Rows are points. Examples show where two turns around zero, p and q, send a point. Where does a point land after both, in the order given? Backwards means that the second turn is done in reverse. Each puzzle has new turns, and all numbers are rounded.

Turn p:
[-1.21  0.55 -0.05] => [-1.20  0.53  0.20]
[-1.32 -0.56  1.49] => [-1.06 -0.74  1.61]
[-1.69  0.11  0.48] => [-1.59  0.03  0.75]
[ 2.85  0.48 -1.58] => [ 2.56  0.70 -1.95]
[ 0.62 -2.57 -0.54] => [ 0.54 -2.49 -0.89]
[0.75 1.99 0.20] => [0.76 1.97 0.28]
Turn q:
[-1.97  0.04 -1.11] => [-1.62  0.09 -1.57]
[-0.96  1.33  1.03] => [-1.42  0.84  1.00]
[ 0.66 -1.23  1.45] => [ 0.54 -1.49  1.24]
[ 0.78 -1.50  1.01] => [ 0.81 -1.60  0.80]
[ 1.49  1.36 -2.38] => [ 1.70  2.16 -1.48]
Where do these land?
q, then p: [-2.63  0.60 -1.10] => [-2.60  0.64 -1.16]
p, then q: [ 1.38  0.20 -1.37] => [ 1.37  0.94 -1.03]
q, then p: [ 1.63 -2.37  0.28] => [ 1.98 -2.07 -0.38]
p, then q: [0.74 2.39 0.65] => [0.13 2.11 1.49]
p, then q: [-0.21 -0.80 -0.20] => [-0.01 -0.70 -0.48]
q, then p: [-0.91 -0.03  1.72] => [-1.03 -0.79  1.45]

Turn p:
[ 1.00 -0.86 -2.06 -2.32  0.10  0.76] => [ 1.35 -1.85 -1.35 -2.10 -0.42  0.54]
[ 0.19 -0.23  0.66 -0.40  1.94 -0.45] => [ 0.12 -0.12 -0.08 -0.25  2.04 -0.63]
[ 0.81 -3.18 -0.59 -0.68 -0.76  1.05] => [ 1.23 -3.00 -0.56  0.83 -0.35  1.28]
[ 1.19  1.38  0.75 -1.11  2.31  0.04] => [ 0.83  0.91  0.54 -1.79  2.29 -0.41]
[ 1.02 -0.40 -3.20  0.66 -0.47  0.58] => [ 1.71  0.13 -2.54 -0.12 -1.59  0.71]
[-1.58  0.60  0.94  2.16 -1.79  0.46] => [-1.72  1.30  0.86  1.92 -1.44  0.81]
[-0.14  1.36  1.25  1.51 -1.77 -1.21] => [-0.52  1.60  1.70  1.24 -1.44 -0.99]
[-2.19  0.07  1.27  1.50 -1.14 -1.86] => [-2.33  0.52  0.75  2.03 -0.81 -1.56]
[-0.31  1.27  0.97 -1.31  1.58  0.62] => [-0.69  0.51  0.67 -1.74  1.72  0.23]
Turn q:
[-0.55 -2.40 -0.35 -0.34 -1.40  1.94] => [-0.09 -1.92 -1.09  0.15 -1.83  1.94]
[ 2.70  0.40 -3.05 -0.96 -0.55  0.38] => [ 3.57 -0.08 -2.01 -0.58 -0.20 -0.96]
[-1.95  0.36  3.52  1.13  0.67 -1.96] => [-3.38  0.86  3.02  0.50  0.29 -0.53]
[-0.07 -0.64  0.04 -1.18 -0.47 -1.96] => [-0.39 -0.76  0.52 -1.31 -0.69 -1.64]
[ 0.43 -0.51 -2.91 -0.08  0.52  0.08] => [ 1.11 -0.87 -2.45  0.18  0.54 -0.93]
[ 0.73  1.11  0.16 -0.69  1.62  0.75] => [ 1.06  0.25  0.51 -0.24  1.93  0.50]
[-0.07 -0.19  1.63  1.71 -0.16  0.60] => [-0.71  0.58  1.11  1.68 -0.52  0.91]
[-1.23  1.88  0.97  0.41 -0.24  0.18] => [-1.18  1.95  0.40 -0.39  0.48  0.71]
Where do these land?
q, then p: [-1.04 -2.44  0.57  0.00 -0.69 -1.40] => [-1.55 -1.85  0.15  1.53 -1.14 -0.55]
q, then p: [-1.84 -1.08  0.25  0.22 -1.16 -0.54] => [-1.86 -0.86 -0.37  0.23 -1.36  0.17]
q, then p: [ 0.89  2.85 -0.88 -2.31 -1.04 -0.43] => [ 1.35  0.09  0.92 -3.54  0.05 -1.03]
p, then q: [-1.90  1.27 -1.53 -0.81  2.75  2.58] => [ 0.23 -0.71 -2.58 -1.99  2.93  1.64]
q, then p: [ 0.15 -0.25  1.58  2.09 -0.43 -1.62] => [-1.46  1.30  1.32  1.69 -0.65 -0.96]
p, then q: [1.52 0.73 0.18 1.41 1.39 2.25] => [2.03 1.10 0.06 0.70 1.90 1.56]
p, then q: [ 1.83 -1.55 -0.94  1.93  0.06 -0.35] => [ 1.88  0.62 -0.52  2.25 -0.55 -0.97]
p, then q: [ 0.72 -0.17 -0.12 -1.29 -1.58  0.07] => [ 0.43 -0.76  0.82 -0.61 -1.67  0.38]
q, then p: [-0.33  0.64  0.90 -1.25  0.70 -0.58] => [-0.61 -0.59  0.74 -0.82  1.28 -0.36]
